Each row is a point. The points of each table are mixes of a few directions, plus a little noise. How many directions does each table use, and how many do they share? Where both have some left over, give the other angles between the two spaces (their principal angles), to ten degrees, smallest first.
(in the rows, 128 means zero)

First (7 x 3)
[[122  47 146]
 [125  93 136]
 [134 207 111]
 [129 146 124]
 [126 101 134]
 [134 209 110]
 [126  93 136]]
Second (7 x 3)
[[140 141 141]
 [123 180 103]
 [ 94 122  80]
 [125  17 159]
 [134 112 142]
 [141 165 134]
 [141 161 135]]
Directions: first 1, second 2, shared 1

First (9 x 8)
[[126 120 124 129 115 142 121 126]
 [145 192 160 119 228  22 185 143]
 [139 169 149 122 194  59 165 138]
 [118  91 109 133  69 190  95 120]
 [123 108 118 131  96 162 110 123]
 [124 111 119 131 101 157 112 124]
 [120 100 113 132  84 175 102 121]
 [138 165 147 123 186  66 161 137]
 [120  97 112 132  79 179 100 121]]
Second (8 x 8)
[[117 185 151 141 155 110 128  78]
 [167 123 122 115 168  80 149 186]
 [179  64 108 131  83 145 106 162]
 [ 87  75 154 109 125  96 198 136]
 [111 177 132 133 150 131 118 103]
 [166 154 116 140 133 134  91 127]
 [137 113  78 119 109 186  84 185]
 [ 60 132 164 137 102 143 150  46]]
Directions: first 1, second 4, shared 1

First (11 x 14)
[[125 144 132 135 141 151 141 162 117  85 130 160 138 125]
 [108 109 135  99 146 179 142 146 136 104 153 135 117 128]
 [ 70 128 123 141 206  83 122 113  96 139  93 113  69  98]
 [223 142 129 134   7 146 124 132 165 135 155 140 215 169]
 [ 84 103 132  99 175 160 138 132 128 117 141 121  91 117]
 [111  98 125 107 136 116 118  91 140 172 131  89  98 125]
 [175 131 125 134  66 113 117 110 147 157 132 117 163 146]
 [100 125 128 127 165 127 131 131 116 120 121 128 104 116]
 [178 173 119 184  83  57 111 121 113 144  91 139 169 134]
 [ 85  98 137  85 171 200 149 152 136  93 161 135 100 122]
 [150 155 122 164 112  77 116 119 114 141 100 131 143 127]]
Second (9 x 14)
[[125 110 119 119 125  88 107  85 130 186 109  83 107 125]
 [163 145 133 162  78 112 135 120 151 126 153 142 162 146]
 [106 158 122 170 171  65 120 124  92 128  83 135 106 107]
 [110 168 128 141 182 148 138 197  75  53  87 182 134 108]
 [ 89 137 141 185 162  90 152 108 143 112 167 146  94 121]
 [127 124 136 107 129 187 145 163 135  86 152 153 142 133]
 [ 98  99 137 127 140 133 142  97 160 141 176 112  95 130]
 [165 119 120  87  88 154 110 138 124 146 105 113 160 139]
 [166  91 118  52  77 174 104 121 142 172 118  85 153 146]]
Directions: first 3, second 4, shared 3

First (8 x 24)
[[123 106 173 124 116 118 169 118  82 121 131 169 106  63 152 141  81 141
  154 140 146 152 136  99]
 [149 158 200 166 133 145 172 137 146  78 144 135 118  91 133  79 162 142
  123  82 181 159 135 128]
 [176 170  88 127 130 137 126 165  78 202 117 133 119 139 123  96 161 100
   62 153 106 211 160 197]
 [129 233  53 131 135 148  79 149 141 131 145  62 185 238  92  79 129  55
   56 121 194  56 135 158]
 [117 132 125 135 123 134 116  86 121 137 126 149 136 138 134 159 113 127
  153 126 109 102 113 123]
 [121  63 139 120 133 116 126 125 159 124 115 133 108 106 132 156 153 168
  161 128  73 145 115 119]
 [113  90 137 107 124 110 140 145 124 112 128 123 116 100 134 135  99 140
  140 142 139 126 131  99]
 [ 93  71 108 113 132 115  94  97 171 118 117 119 135 150 124 181 124 151
  177 131  76  73  97 100]]
Second (10 x 24)
[[ 96 172 152 182 138 168 147  91 109 137 122 148 134 130 158 123 138 139
  125  97 138 142 126 127]
 [ 58 113  85 109 138 123 129 165 105 144 117  84 132 142 148 127  83 128
   98 155 154 115 144  94]
 [156 129 205 167 131 142 159 109 164  82 137 153 114  89 131 110 177 159
  155  79 134 154 117 130]
 [ 62  96  92 116 133 126 123 123  94 163 109 122 127 131 156 164  83 139
  130 158 108 120 130  98]
 [190  83 105  89 112  99 111 128 106 181 117 167 104 106 112 162 138 127
  144 171  48 175 130 167]
 [142  92 130 104 123 104 114 135 166  99 134 117 127 126 108 138 132 134
  152 130 118 101 117 117]
 [249 203 166 118  89 116 133 103  91 113 167 189 137 111  89 104 105  62
  135 129 178 120 134 171]
 [ 48  68  99 165 162 155  96  87 187 158  86 111 126 166 155 184 195 195
  158 104  12 128  93 123]
 [125 152 138 132 129 130 134 141 141  95 142 108 140 136 121 102 119 115
  117 114 179 103 131 116]
 [155 173 107 100 122 114 133 196 118 109 150  83 140 142 102  64 108  81
   67 143 213 122 159 137]]
Directions: first 5, second 6, shared 5

First (10 x 32)
[[121 115 137 154 203 140  56 122 191 147 109  71 100 122 106 133 195  96
  115 140 118 146 106  92  83 109 114 128 169 230 156 117]
 [ 91 127 127 112 148 146 126 100 146 104 110 152 151  98 115 138 169 141
  101 166 167 107 145 126  82 110 118 136 164 153 141 128]
 [139 134 125 120  90 119 162 136  96 124 140 148 136 137 140 123  89 140
  140 114 124 125 134 144 158 140 136 127 102  76 113 133]
 [119 132 124 114 106 128 154 122 110 113 129 156 145 122 132 129 115 143
  125 134 142 116 141 141 131 130 130 131 123  97 121 132]
 [126 144 116  90  40 118 216 128  55  97 146 206 169 127 152 124  56 170
  137 125 150 100 161 172 171 146 144 131  86   7  96 142]
 [184 128 132 157 107 102 122 171 108 167 154  83  89 173 145 112  73 106
  167  70  66 163  98 126 193 154 141 116  78 104 113 127]
 [140 136 123 116  79 117 171 138  86 122 143 157 139 138 144 123  78 144
  142 112 125 123 137 150 166 143 138 126  95  61 109 134]
 [117 117 135 147 193 141  68 119 183 141 110  85 108 119 108 134 190 104
  113 143 126 140 112  98  84 110 115 128 168 217 154 119]
 [117 121 132 138 169 137  92 119 163 132 115 105 120 119 115 132 170 115
  115 142 131 132 121 110  95 115 119 129 157 183 145 123]
 [124 125 130 133 145 132 112 125 142 131 123 117 123 125 123 130 145 121
  123 133 129 131 124 120 116 123 124 128 139 152 135 126]]
Second (10 x 32)
[[127  68 110 122 115 120 164 136 151 124 129 159 180  66 122 111 163 130
  137 157  97  94 139 165 126  46  89 128 161 115 138 183]
 [102 203 143 118 174 131  77  92 119 114 117 112 104 180 127 145 108 139
   99 125 188 166 154  98  84 193 150 120 102 156 133  76]
 [111  89 120 127 156 134 121 119 170 124 114 134 157  80 112 124 187 123
  117 164 122 107 134 136  92  67  97 130 174 167 149 155]
 [159  97 127 161 179 104  78 150 174 166 133  69 115 129 120 108 151  94
  148 113  67 162 114 122 125  85  98 110 132 183 151 149]
 [ 98 126 133 126 147 158 114 109 150 115 108 131 122 108 114 145 176 127
  104 154 160 108 118 108  94 129 133 143 170 171 135 114]
 [136 186 132 117 139  98 112 117  95 125 140 124 127 182 142 122  61 144
  130 104 144 174 168 133 128 169 136 106  64  95 125 108]
 [132 122 119 122 146 103 124 124 137 128 133 133 160 120 129 112 121 133
  132 134 114 141 160 151 114  91 100 111 116 120 141 152]
 [139 119 135 130  24 167 201 158  73 124 137 157  87 131 143 148 101 131
  142 104 133  78  64 117 209 191 186 165 132  67  80 106]
 [141 115 123 128 103 120 152 141 115 131 137 137 135 123 134 121 112 130
  141 120 110 122 126 142 153 120 126 127 119  99 121 142]
 [133 156 138 130  98 143 137 134  96 128 132 125  91 161 137 142  97 130
  129 105 144 129 105 110 158 190 166 139 109 109 106  95]]
Directions: first 2, second 4, shared 2

First (8 x 32)
[[171 135 141 199 118  61 147 135 117 115 128  66 177  69 143 113  94 230
   60 139  59  72 128 126  76 143 128 172 111 129 151  73]
 [133 129 121 134 134 123 138 114 141 111 121 133 141 123 118 145 114 158
  114 115 111 124 125 153 125 126 108 133 125 131 130 125]
 [ 79 120 116  47 138 204 104 123 137 146 129 196  71 194 114 141 169   7
  207 119 208 192 128 125 187 112 133  78 148 126 102 190]
 [152 132 133 167 124  92 141 128 126 117 126  97 157  96 133 124 106 189
   88 130  88  97 127 134 100 135 123 152 118 129 140  98]
 [121 126 134 117 123 137 118 139 117 143 134 128 113 137 135 115 143  94
  145 138 148 136 131 106 135 129 146 120 132 125 125 135]
 [116 125 134 110 123 144 114 142 115 148 135 132 106 143 136 112 149  78
  154 140 158 142 132 100 140 128 150 115 134 124 122 140]
 [111 126 110  97 142 159 131 105 153 112 118 170 119 153 106 160 127 115
  146 104 141 153 123 165 152 117  99 111 133 132 118 155]
 [142 130 137 152 121 104 131 137 117 131 131 102 141 108 138 114 122 152
  108 138 110 109 130 115 110 134 138 143 123 127 136 108]]
Second (8 x 32)
[[161 198 123  73 141 108 170  95 110 109 133 112  91 214 197 143 181 155
  128 150 109 101 120 126 132 128  94 149 126 175 103  67]
 [133 109 150 119 121 113 101 147 101 125 107 119 126  94  82 191  85 126
  139 128 127 140 150  99 131 130 142 108 114  95 138 164]
 [164 155  69 128 120 125 111 138 152 136  86 128 127 150  99 125 137  82
   99 146 127 129 138 117 123 127 138 116 134  94 159 120]
 [ 79  39 180 168 123 116 127 164 133 140 159 163 144  67 115 158  88 164
  136  96 148 150 119 102 134 136 128 129 132 153 110 166]
 [120 139  99 163 133 170  97 102 152 152 145 110 150 116 139  49  97 121
  171 101 140 119 124 169 127 115 153 133 132 120 139 149]
 [142 147 126 102 131 105 163 129 128 115 126 140 108 173 157 152 172 138
   99 146 119 121 120 111 129 135 101 139 132 158 113  87]
 [105  92 137 144 116 152 119 148 124 111 105 137 157  62  54 103 144  67
   83 148 126 152 136 158 112 129 145 101 126  59 158 150]
 [121 145 140 126 140 136 136 100 125 134 161 115 121 150 181 105 120 168
  170 109 130 112 117 142 135 124 121 148 127 169 106 120]]
Directions: first 2, second 5, shared 0; angles 80, 90

First (10 x 32)
[[128 174 107 178 187 120  93  95 121 154 124 141 115 129 152 167 122 112
  249 112 178 158  96 159 154  89 119  96 180 185 156 120]
 [150 124 134 110 101 151 121 118 146 105 113  90 109 100  61  90 163 107
   88 161  94  75 187 136 132 156 133 177 109 105 132 121]
 [ 76 136 132 151 172 145  98  84 166  75 115 126 117 163 177 107 141 220
  119 109 123  87 150 142 146 107 157  73 179  87  97 145]
 [133 154 148  87 108 113 145 155  99 156 125  98 149  90  90 111 135 113
  150 146  95 100 201 130 140 180  99 185 101 113 139 107]
 [111 107 117 156 146 140 116 106 155  96 129 149 115 165 168 134 124 163
  101 110 145 139  83 125 120  91 154  76 153 123 110 147]
 [142  97 130 106  92 110 167 173 104 153 148 151 151 134 140 146  99 104
   87 122 130 173  83  97  99 134 117 135  88 135 125 132]
 [114 133 127 132 141 110 138 140 111 149 139 149 145 141 167 152 104 139
  155 109 146 161  97 122 126 116 119 104 134 141 127 130]
 [120 117 104 174 160 122 119 115 133 134 140 173 121 167 189 174 100 131
  157  97 181 191  30 125 117  69 141  62 159 169 127 143]
 [183 132 126 109  89 139 130 136 121 145 119  91 112  78  31 112 156  44
  126 171 110 104 169 137 128 161 113 206  91 145 159 107]
 [120 107 152  78  85 130 157 158 125 114 129 108 146 117 105  91 136 149
   51 143  79  90 185 108 117 174 126 165  88  74 108 127]]
Second (9 x 32)
[[152 108  90 126 121 110 173 117 145 180 108 107 151  97 104 135 202  96
  119 131 132 179  66  90  45 142 165  73  94 150 121 117]
 [142 132 114 137 125 104 146 132 128 192 114 107 165 102 115 163 201 105
  167 143 135 151  91 100  75 146 149  89 119 134 132  90]
 [111 161 167 142 134 125  86 149 102 130 140 134 138 141 146 157 110 147
  186 142 130  84 174 150 185 128  98 163 165 104 142 100]
 [147 131 148 104 105 155 106 110 133  86 153 118  73 121 103  92  55  98
   74 113 114 130 160 163 175 127  96 189 116 155 121 188]
 [122 123 113 138 139 113 145 133 129 154 114 131 156 128 138 144 172 137
  151 135 135 136 104 106  94 130 149  92 129 118 129  99]
 [122  88  98 107 133 153 155 107 154  54 125 155  88 150 136  65  71 149
   34  97 119 146 116 127 120 105 143 122 105 137 111 188]
 [104 173 173 156 141 111  80 159  90 160 136 131 165 140 153 186 142 152
  233 155 136  73 174 143 181 135 100 153 179  91 148  65]
 [149 103  97 115 118 128 164 111 150 137 118 117 121 110 106 108 151 102
   83 119 126 170  87 107  73 132 152  98  94 152 116 149]
 [103 134 154 124 136 152  96 132 120  59 144 155  97 162 152 104  47 165
  107 115 122  87 180 162 201 108  98 175 151 111 129 156]]
Directions: first 4, second 3, shared 0; angles 30, 40, 70

First (8 x 32)
[[130 138 171 169 112 124 156 137  87 128 106 145 105 116 118 150 106 158
  122  93 128 124 120 118 140 135 150 126 125 169 165 123]
 [126 118  85  87 144 132 100 119 169 128 150 111 151 140 138 106 150  98
  134 163 128 132 136 138 116 121 106 131 131  87  92 133]
 [128 126 121 121 131 129 123 126 135 128 132 125 132 130 130 124 132 123
  129 134 128 129 129 130 126 127 124 128 129 121 122 129]
 [123 104  20  26 168 137  58 105 231 129 182  86 186 158 153  73 184  52
  143 217 128 139 148 153  99 111  71 134 135  24  36 141]
 [125 117  78  80 146 132  95 117 176 128 153 108 155 142 140 102 154  93
  135 169 128 133 138 140 114 120 102 131 131  79  85 134]
 [134 155 249 243  84 118 206 154  13 127  67 175  63  95 100 189  66 213
  111  29 128 116 105 100 161 147 191 121 120 244 230 114]
 [128 126 120 120 131 129 123 126 136 128 132 125 132 130 130 124 132 122
  129 135 128 129 130 130 126 127 124 129 129 120 121 129]
 [131 140 181 178 109 123 162 139  78 128 101 149 100 113 116 155 101 165
  121  84 128 123 118 116 142 136 156 125 124 179 173 122]]
Second (11 x 32)
[[125 143 112 153 124 126 108 149 155 138 138 165 165 135  97 133 127 113
  142 123 148 118 148 138 106 109 116 171 107 158  90 122]
 [142 176  89 138 155 165  57 131 182  69  55 151 114 190 138 133 156 100
  153 160  82 119 159 101  87  92 207 173 166 197  61 144]
 [111 123 149 156 133 113 133 161 124 164 185 137 189  71 120 124 108 128
  129 116 166 162 125 140 108 113  39 152 109 116 118 113]
 [148 117 118  80 114 140 149  74 107  90  67  96  35 182 150 130 146 142
  115 139  79  89 114 116 176 163 231  66 151 116 176 145]
 [135 151 160 147  98 128 162 112  96 103 127 116  94  97 141 126 102 152
  108 121  98 123 100 111 159 130 136 108 123 140 181 106]
 [109  56 115  87 156 103 131 145 129 201 179 114 179 123 115 125 147 116
  136 120 196 149 141 166 114 155  60 114 118  53 106 152]
 [111 123 162 155 134 114 141 157 112 158 184 124 178  59 135 122 104 136
  122 117 157 172 115 132 114 116  35 140 117 107 135 111]
 [142  87  84  61 126 129 133  87 133 129  82 115  71 214 117 134 166 120
  131 134 123  76 142 144 158 172 221  83 136 100 134 164]
 [125 141 167 175  61  97 200 133  90 157 192 153 146  66  84 130  76 154
  105  85 158 103 103 147 169 133  72 129  59 135 190  84]
 [144 177 145 139 129 159 117 104 118  51  68 105  63 130 178 125 123 143
  118 151  49 135 108  80 140 112 194 115 171 168 154 121]
 [117 114 105 119 176 134  77 156 162 145 131 132 174 139 134 126 153 103
  150 144 150 160 154 133  78 113  98 158 150 119  63 149]]
Directions: first 1, second 4, shared 0; angles 40

First (11 x 32)
[[ 89  87 126 118 113  97  97 116 132 136  92 133 134  96 155 111 113 131
  134  96  88 171 112 143 175 131 140 122 113 109 130 136]
 [101  99 125 108  99 130 129  91 121 130 123 117 130 117 117 108 125 141
  154 136 127 129 115 116 156 115 141 140 114 127 178 151]
 [152 234 107 142 151 149 113 143 128  81 210 135  80 173  70 155 156 126
   92 102 153 104 164 145  63 155 143 117 171  94  87  78]
 [152  65 156 120 127 134 165 123 135 148  89 109 155 117 143 117 154 137
  174 151 142 137 100 103 119 107  98 159 127 178 156 197]
 [114  66 158  83  89  93 129 136 120 136  68 122 152 107 139  92 156 142
  179 126 105 205 106 113 175 134  96 150 102 165 132 202]
 [168 235 117 169 194 156 120 158 148  81 229 133  95 192  81 175 158 125
  118 110 180  88 162 159   7 143 143 109 159  86  99  64]
 [157 168  96 198 188 143 112 135 154 126 153 143 101 124 161 170 100 109
   46  85 113  76 138 160  83 134 161  99 189  93  65  62]
 [101  76 152 111 127 113 136 125 132 145 109 119 167 127 139 115 121 135
  207 159 146 149 108 126 131 103 116 136  61 133 195 151]
 [138 160  93 150 126 161 131  89 126 120 160 126  89 124 113 139 118 128
   66 112 125  70 137 124 125 126 163 125 185 114 120 102]
 [117 115 131 119 113 124 140 143 111 156 101 137 153 118 148 124  89 113
  118 170 121 117 134 114 170 120 112 120  89 144 136 111]
 [117 101 141  91  80 107 136 149 100 151  74 137 150 108 141 103 117 120
  120 157 103 162 130 101 203 139  95 133  97 167 115 152]]
Second (9 x 32)
[[117 149 135 105 133 127 144 141 102 127 154 134 119 138 121 140 100 129
  118 136 154 140 131 141 138 145 151 103  93 126 144 109]
 [116  98  80 172 135 140 127 105 149  96  85 109 117 155 141 100 179 103
  135 114  85 130 151 133  93  92  90 138 190 137  98 165]
 [182  63 137 146 170 155 146 145 134 169 180 158 115 137 151 156  73 113
   64 115 139  88  86  89 145 156 193  86 127 143  88 163]
 [153 109 146 133 128 129 117 129 145 152 133 137 140 107 135 134 123 135
  121 123 126 108 107 106 137 135 134 141 133 129 119 137]
 [162 139 185 102 103 123  99 145 141 174 141 147 167  68 117 150 103 162
  134 142 151 104 100 109 167 141 137 156  92 115 152  97]
 [ 22 225 120  95 109  45 177  84  70  75 138  72  81 180 117 109 161 132
  193 118 138 231 151 148  75 182 112 139 106 134 163 110]
 [110 169 146 109 101 102 116 120 126 126 115 117 141 107 116 124 145 148
  163 134 132 147 131 133 128 133 106 160 115 118 154 104]
 [ 84 187 119  95 111 116 136 133  96  95 120 116 123 140 108 122 133 133
  154 144 145 163 162 170 126 121 112 119  97 119 166  90]
 [205  13  84 194 160 219  94 149 189 139  88 163 150 119 149 120 137  97
   70 123  85  41 132 121 141  48 118 111 199 133  69 178]]
Directions: first 6, second 4, shared 0; angles 30, 50, 70, 90
